Each row of a before or after table is a point. One or more steps were done to the points. Then noise was added and the rows were shuffled. The steps act on columns, c1 being the first. Name the steps. A step turns or swaps two columns, mirrors them in a line or flattens them onto one, adds a multiple of one to another, or multiplies or shifts one. Angles are multiples of 10 degrees, from the lower column toward the higher: turns from -170 to 170, lines from 10 to 170 but not 90. Use the fewest steps. Two steps may share a column if one is a turn and the other turns, adds or multiplies; they go together, in the order done. Otherwise the lowest column goes first.
In the rows, zero is written as 128.

Before:
| 111 | 120 | 121 |
| 111 | 144 | 131 |
| 114 | 114 | 153 |
| 114 | 138 | 179 |
| 154 | 119 | 115 |
| 112 | 116 | 135 |
| 133 | 108 | 221 |
| 129 | 190 | 114 |
| 115 | 114 | 119 |
| 163 | 112 | 122 |
| 144 | 110 | 120 |
| 118 | 131 | 131 |
After:
|  97 | 105 | 123 |
| 127 | 143 | 115 |
| 142 | 133 | 192 |
| 135 | 137 | 135 |
| 105 | 114 | 108 |
| 111 | 132 | 251 |
| 122 | 148 | 160 |
| 133 | 148 | 118 |
| 126 | 146 | 136 |
| 102 | 122 | 121 |
| 183 |  95 | 109 |
| 149 | 136 | 130 |
Steps: turn c1 and c2 by -120 degrees; multiply c3 by 1.3

Before:
| 127 | 117 |  52 | 113 | 171 |  92 |
|  45 |  89 | 137 | 119 |  97 | 139 |
| 184 | 115 | 127 |  95 | 149 | 130 |
| 226 |  99 |  94 |  31 | 116 | 118 |
| 122 | 118 | 159 | 158 |  57 |  99 |
| 133 | 108 |  85 | 167 |  86 | 142 |
|  84 | 185 |  93 |  50 | 160 | 142 |
| 109 | 217 | 165 |  88 | 131 |  94 |
After (8 x 6):
|  37 | 128 |  94 | 224 |  90 | 161 |
| 182 | 150 | 113 | 128 | 198 | 160 |
| 153 |  98 | 178 | 189 |  93 | 154 |
| 107 | 146 | 188 | 127 | 165 | 138 |
|  96 | 135 | 107 | 159 |  80 | 138 |
|  93 | 108 | 124 |  87 | 194 | 144 |
| 183 | 125 | 104 | 208 | 123 |  66 |
| 147 |  64 |  76 | 136 | 137 |  56 |
Steps: turn c1 and c5 by -150 degrees; turn c2 and c6 by -110 degrees; turn c3 and c4 by -140 degrees

Before:
| 102 | 148 |  77 | 157 |  95 | 126 | 164 | 103 |
|  87 |  87 |  94 | 144 |  99 | 121 | 170 | 130 |
| 139 |  87 |  89 | 124 |  76 | 117 | 148 | 161 |
| 152 | 150 | 102 | 108 | 174 | 146 |  80 | 135 |
| 134 |  88 | 115 | 183 | 130 | 140 | 158 | 108 |
| 159 | 151 |  94 | 150 |  73 | 141 | 151 | 127 |
| 144 | 105 | 126 |  99 | 148 |  91 | 152 | 170 |
| 112 | 148 | 121 | 179 | 101 | 137 |  83 |  96 |
|  91 | 136 | 130 | 155 |  87 | 148 |  80 | 177 |
| 110 |  76 | 155 | 115 | 114 |  91 | 154 |  87 |
| 110 | 130 | 123 | 119 |  98 | 115 | 118 | 146 |
| 129 | 124 | 139 |  84 | 103 | 147 | 116 | 169 |
After:
| 151 | 144 | 113 | 133 |  72 | 111 |   7 | 105 |
| 105 | 151 |  71 | 109 | 169 | 119 | 217 | 116 |
|  85 | 118 |  99 | 125 | 163 | 169 | 230 | 102 |
| 135 | 112 | 109 |  75 | 144 | 167 | 204 | 138 |
| 142 |  92 | 121 | 150 | 177 | 153 | 178 |  77 |
| 159 | 135 | 104 | 125 | 190 | 109 | 181 | 111 |
| 110 |  79 | 120 | 145 | 133 | 159 | 196 | 180 |
|  90 | 165 | 161 | 114 | 173 | 143 |   6 |  91 |
| 119 | 142 | 162 | 179 | 136 | 143 | 104 | 100 |
| 113 | 152 | 100 |  91 | 171 | 116 |  19 | 145 |
| 148 |  83 | 159 | 144 |  99 | 133 | 184 |  93 |
| 111 | 128 | 130 | 150 | 157 | 127 |  99 | 110 |
Steps: add -0.5 times c1 to c6; turn c2 and c6 by -60 degrees; mirror c3 and c8 in the line at 20 degrees; turn c4 and c5 by 160 degrees; multiply c7 by 2.5
